Every row gives one point. Each copy is the shape, with its points in the same order, stretched, turned, moved and blurred by noise. Say if it was mirrored as well.
(in the rows, 128 means zero)

Shape:
[[135 101 178]
 [109 135 146]
 [ 88 126 134]
 [124 174 179]
 [137 174 126]
 [130  77  42]
 [111 120 126]]
Copy 1 (7 x 3):
[[131 103 169]
 [103 124 128]
 [ 81 107 121]
 [113 167 161]
 [132 158 107]
 [141  41  42]
 [108  99 115]]
Copy 1 is: only turned
Copy 2 (7 x 3):
[[158 129 154]
 [108 138 121]
 [103 157 105]
 [ 86 117 173]
 [ 83  90 122]
 [153 118   7]
 [118 138 100]]
Copy 2 is: mirrored

Shape:
[[151  83 121 185 148 133]
 [122 106 122  62 111 121]
 [125  84 128 149  81  91]
 [131 139 164 121 227 169]
 [134  58 103  79 119 177]
 [104 106 115  64 130  38]
 [193 128  98 126 148 131]
 [127 150 136 111 132 166]
 [124 130 175 101  78 157]
 [ 79  98 159 123 160 111]
 [165 140 170 107 110  87]]
Copy 1 (11 x 6):
[[195 127 159 128 128 149]
 [100 101 112 101 120  92]
 [167 108 170  93  81 111]
 [119 146 152 188 209 122]
 [123  57  98 119 134 153]
 [126 111 131  55 137  34]
 [181 144  88 146 128 116]
 [103 146 127 141 126 137]
 [ 86 106 147 142  76 119]
 [116 110 194 103 157 101]
 [139 134 144 142  89  60]]
Copy 1 is: mirrored
Copy 2, 11 rows:
[[162  80 134 179 159 142]
 [124 123 159  68 130 143]
 [147  88 145 135  88  98]
 [205 158 121 126 212 206]
 [107  72 163  85 147 194]
 [144 123 120  50 138  79]
 [122 118 176 152 200 133]
 [139 157 146 130 142 179]
 [152 147 192 119  90 173]
 [201 120  97 100 126 148]
 [174 149 194 119 140 102]]
Copy 2 is: mirrored
Copy 3 (11 x 6):
[[153  83 116 189 158 154]
 [129 101 126  79 108 143]
 [119  94 114 168  90  98]
 [117 126 161 121 227 208]
 [151  39 114  85 114 182]
 [112 118 117  71 117  60]
 [190 132  98 148 150 171]
 [112 129 130 123 131 200]
 [113 111 171 126  82 178]
 [ 75  88 157 122 166 133]
 [149 154 163 142 106 125]]
Copy 3 is: only turned
Copy 4 (11 x 6):
[[121 118 102 190 151 163]
 [ 71 125 107  67 123 128]
 [ 64 119 129 162  83 121]
 [134 139 143  94 249 167]
 [ 85  82  84  83 128 200]
 [ 29 141  85  83 143  60]
 [154 160  85 109 130 138]
 [132 119 157  88 155 149]
 [ 81 138 180  85 107 164]
 [ 55 116 145 126 191 122]
 [ 91 203 141 112 128 127]]
Copy 4 is: mirrored

Shape (14 x 8):
[[153  82 166  95  76  77  76  98]
 [156 137  73 135 137 197 154 148]
 [127 148 140 154 165 138 143  91]
 [ 81 137  19  70 195 104 150 127]
 [129 103 133 166 123 110 207 125]
 [ 83 133  71 208 144 154 101 168]
 [120 158  88 161 113 130 129  81]
 [109 110 146 185 160  83 174 113]
 [ 90 129 217 150 147 188 170 155]
 [182 137 111  87 134 157 131 166]
 [150 157 158 162 138 169 227 129]
 [179 163 141 209  50 127 108 140]
 [151 108 162 127 143 196  83 151]
 [ 92 157 123 177 139 155 150  31]]
Copy 1:
[[164  33 165 159 113 131 146  62]
 [142 167  46 122  94 114 112 175]
 [118 176 127 118 151 118 141 103]
 [103 101  40  96 216  93  89 195]
 [101 129 126 110 117  86 207 131]
 [ 73 172 107 213 117  97 111 192]
 [100 138  70 159 141 148 145 103]
 [ 91 142 161 140 161  75 191 114]
 [106 190 207  82  76 127 124 141]
 [206 124  84 106 111 131 123 173]
 [129 197 105  67 105 134 193 144]
 [144 152 117 218  72 184 201 121]
 [166 154 143 143  77 114  79 135]
 [ 67 182  91 136 140 142 133  51]]
Copy 1 is: mirrored
Copy 2 (14 x 8):
[[117  56 151  84  37 124 132  68]
 [151 185 108 149 158 155 137 151]
 [115 164 152 140 153 116 132  72]
 [103 142  69  45 221 144  61 121]
 [ 69 141 194 136 148 165 145 140]
 [ 75 183  89 168 168  65 119 169]
 [ 91 164 114 151 126 128  83  91]
 [ 59 131 192 134 164 110 140 105]
 [ 95 207 182 112 146 105 238  90]
 [179 148 131  84 120 141 125 139]
 [116 213 207 148 154 174 172 118]
 [110 169 170 181  37 107 113 144]
 [168 144 119 126 121  92 189 103]
 [ 63 185 125 182 157 132 122  35]]
Copy 2 is: mirrored

Shape (12 x 9):
[[160 116 203 140 112 149 176 118  62]
 [116 172 150 179  66 120 173 162 195]
 [167 126  95 151  80 127 118 148  90]
 [ 67  46 115 129 155 204 137 140 112]
 [ 56 179 112  75 107 150  91 114  20]
 [165 185 100 160 134 136  64 132 127]
 [ 85  98 193 142 130 130  59 132 170]
 [ 93 115 146 123 126 134 150 148  73]
 [ 99 142 215 132 163  89  64 187 171]
 [146  93 153  91 121 148 121 176 151]
 [ 67 133 108 124 115 170 152 113 134]
 [111 143 183  98 152  50 166  88  83]]
Copy 1 (12 x 9):
[[128  65 163 140 146 137 195 189  88]
 [198 213  69 144 104 142 181 121 114]
 [122 149 125 208 165 125 109 177 109]
 [182  52 183 104 140 191  42 141  98]
 [ 73 143 199  55 188  92  61 180 108]
 [121 174 144 188 218 111 107 117 152]
 [175 130 224 128  90 113 124  80 148]
 [155  97 160 104 147 106 111 169  78]
 [213 149 208 117 128  37 151  95 146]
 [176  98 150 145 128 109 124 168 167]
 [146 129 119  81 135 165  85 122 114]
 [108  67 123  80 123  17 163 116  73]]
Copy 1 is: mirrored
Copy 2:
[[110 100 127 164 108 150 198 121  27]
 [128 130 159 205  94 104 196 172 198]
 [119 158  92 190 116 133 101 185  90]
 [ 88  26  82 110 169 214 121 154 108]
 [ 15 124 114  73  67 180  57 126 106]
 [136 207 128 174 127 185  87 134 142]
 [119  73 199 159 148 157  82 100 128]
 [ 59  90 108 135 136 139 141 136  89]
 [ 80 124 237 139 189 117 114  97 140]
 [133 103 152 105 173 126 132 184  95]
 [ 99  77 104 125 105 175 133 141 169]
 [ 98 106 132 122 131  68 151  38  91]]
Copy 2 is: only turned
Copy 3, 12 rows:
[[130  81 181 130  84 104 135 104  49]
 [124 218 169 120  72  82 107 148 150]
 [137 154  91 132  53 180  83 113 106]
 [153 111 120 140  95 119 226 111 157]
 [ 51 149  99  70 175 175 138  55  82]
 [148 166 102 171 154 183  91 159 127]
 [184 147 161 169 169  75 148  86 171]
 [110 110 128 115 104 103 145 103  94]
 [184 155 140 162 206  23 135 132 128]
 [186 130 113  98 110  92 147 138 114]
 [100 163 139 103 109 139 165 113 167]
 [ 80  74 161 110 158  68  77 101 101]]
Copy 3 is: mirrored
